Rows are points. The points of each table are mixes of a few directions, plus a little noise. How many directions does each table use, and how many do they share? Where both have some left over, give the other angles between the two spaces (their principal angles), to ten degrees, smallest first.

First (7 x 3):
[[-53  21  18]
 [-13   5   4]
 [106 -42 -35]
 [ 15  -6  -5]
 [ 16  -6  -5]
 [ -2   1   1]
 [-69  27  23]]
Second, 7 rows:
[[-19  -4  28]
 [-42 -24 -20]
 [-18 -23 -78]
 [ 54  36  52]
 [ 22  22  62]
 [ 24   8 -18]
 [-21 -14 -27]]
Directions: first 1, second 2, shared 0; angles 40

First, 9 rows:
[[-24  54   4  61 -31 -53]
 [ -9 -21 -28   4  -4  15]
 [ 22  -8  28 -38  21  13]
 [-18 -62 -73   1  -6  46]
 [  9   4  17 -12   8   0]
 [-30  37 -20  64 -34 -40]
 [  4  56  46  19  -6 -45]
 [  5 -53 -31 -32  14  47]
 [ 41  -5  58 -67  38  17]]
Second:
[[-57 -56 -73   3 -22 -25]
 [ -7  -5  -8  -1  -1  -3]
 [-68 -75 -92  10 -34 -32]
 [ 11  52  41 -30  42  13]
 [ 10  46  37 -27  38  12]
 [ 62  30  59  19  -4  21]
 [  8  31  25 -17  24   8]
 [ 21   9  19   7  -3   7]
 [ 21 -32  -8  37 -41  -2]]
Directions: first 2, second 2, shared 0; angles 30, 80

First:
[[  0  -3   0   0   0   0   0   1   0]
 [  0 -49   2   4   4  -5  -1  25   5]
 [  0  51  -2  -4  -4   5   1 -26  -6]
 [  0 -32   1   2   3  -3  -1  16   4]
 [  0 121  -5  -9 -10  12   2 -62 -13]
 [  0 -43   2   3   4  -4  -1  22   5]
 [  0  11   0  -1  -1   1   0  -6  -1]
 [  0   0   0   0   0   0   0   0   0]
 [  0 -70   3   5   6  -7  -1  36   8]
 [  0  14  -1  -1  -1   1   0  -7  -2]]
Second, 9 rows:
[[ 36 -99 -20   6  32 -24  25  30  10]
 [ -8  22   4  -1  -7   5  -6  -7  -2]
 [-13  37   7  -2 -12   9  -9 -11  -4]
 [-21  58  12  -4 -19  14 -15 -18  -6]
 [ 12 -32  -6   2  11  -8   8  10   3]
 [ 17 -46  -9   3  15 -11  12  14   5]
 [ -2   4   1   0  -1   1  -1  -1   0]
 [-21  57  12  -3 -19  14 -15 -17  -6]
 [  0  -1   0   0   0   0   0   0   0]]
Directions: first 1, second 1, shared 0; angles 30

First:
[[  55  -33  -10   41   54   59  -10   38  -37  -71  -40  -70]
 [ -31   38  -38  -52 -101  -76  -63  -56   47   59  -77   65]
 [  21   32    1  -11  -38   16   61    0  -24  -58   24   28]
 [  11    8   23  -15   12  -14   50  -14   34   38   65   30]
 [  27  -22    1   24   32   39  -12   33  -26  -22  -17  -46]
 [ -13   -5   24    3    0   27    9   33  -29   21   37   -7]
 [ -85  -10   27   12   19   -7   -2   10  -16   19   56    1]
 [   3   -6    4    1   -3   13  -15   16  -12   19   -9  -10]
 [  32   -4   -1    3   20    1   18   -7   16   -9    3   -5]
 [ -34  -16   -1   12    0   14  -53   26  -30   16  -27  -27]
 [  16   17  -30  -18    3  -71   18  -77   80  -12  -18   42]]
Second (8 x 12):
[[   0    1   -1   -2   -6   -2   -4   -2    0    2   -6    2]
 [  -5   12  -18  -14  -42  -15  -34  -10    2   11  -45   12]
 [   0    1   -1    0   -3   -2   -2    0    0    1   -3    1]
 [   8  -20   30   24   65   23   51   15   -2  -17   71  -21]
 [   7  -21   33   25   72   25   57   19   -4  -18   79  -23]
 [ -11   26  -43  -32  -94  -33  -76  -23    4   24 -105   29]
 [   9  -23   36   27   79   29   65   20   -5  -21   86  -25]
 [  -9   20  -33  -25  -70  -26  -57  -17    3   19  -77   23]]
Directions: first 5, second 1, shared 1

First, 8 rows:
[[ -39  -78   26   65   65  -50  -38   39  -59    7   19    7 -121  -12
   -85   91   23 -110]
 [  15  -36   11   23  -21  -67    3   76  -34   28  -17  -38   16  -21
     9  -71  106  -50]
 [  13   16    7    3  -32   12    9  -15   -8  -10  -12  -19   19    0
    28  -25  -16   25]
 [  10   45  -14  -34  -18   48   14  -48   36  -15    0   12   40   13
    30   -6  -54   64]
 [   0   14    7    6  -10   26    1  -33   -5  -18   -1   -2   -9    4
     7   18  -48   21]
 [  -9    9  -19  -29   27   13   -2   -9   36    6   14   32    6    9
   -14   23   -7   10]
 [  -6   15   -9  -15   13   26   -1  -28   20   -8    9   20   -3    9
    -5   28  -38   20]
 [  17   14   -8  -19  -25   -8   14   16   14   10  -11  -12   49   -2
    30  -56   34   19]]
Second, 11 rows:
[[-23  21 -24 -13  52   8 -69 -59 -11 -21  73  49  28   9  -4  70 -23  27]
 [-18  24 -21  -4  39  -1 -78 -61 -30 -26  78  37  45   5  13  54 -13  31]
 [  7 -34  14  13 -12 -33  32  64  -1  26 -36 -25 -28 -10 -17 -39  54 -48]
 [  4 -34  11   4  -4 -19  45  63  20  29 -43 -16 -43  -6 -29 -26  37 -48]
 [ 16  -1  13  13 -36  -7  18  15 -15   1 -25 -31   9  -7  22 -44  12   1]
 [ 10  23   3  10 -26   3 -23 -32 -32 -21  16 -15  41  -3  40 -18  -9  33]
 [ 17  -4  16   6 -40   6  46  25   8   7 -47 -32 -12  -4  10 -45  -1  -3]
 [  8 -28  13  12 -15 -26  31  55   0  22 -35 -25 -23 -10 -12 -37  44 -39]
 [ 25  -3  22  12 -59   4  54  29   2   7 -60 -47  -6  -7  22 -66   2   0]
 [-11  36 -17 -13  20  27 -46 -70  -7 -29  50  31  35  10  17  47 -49  49]
 [-35   2 -28 -40  80  37  -8 -29  64   4  31  75 -45  21 -63 102 -54  -2]]
Directions: first 3, second 3, shared 2; angles 90
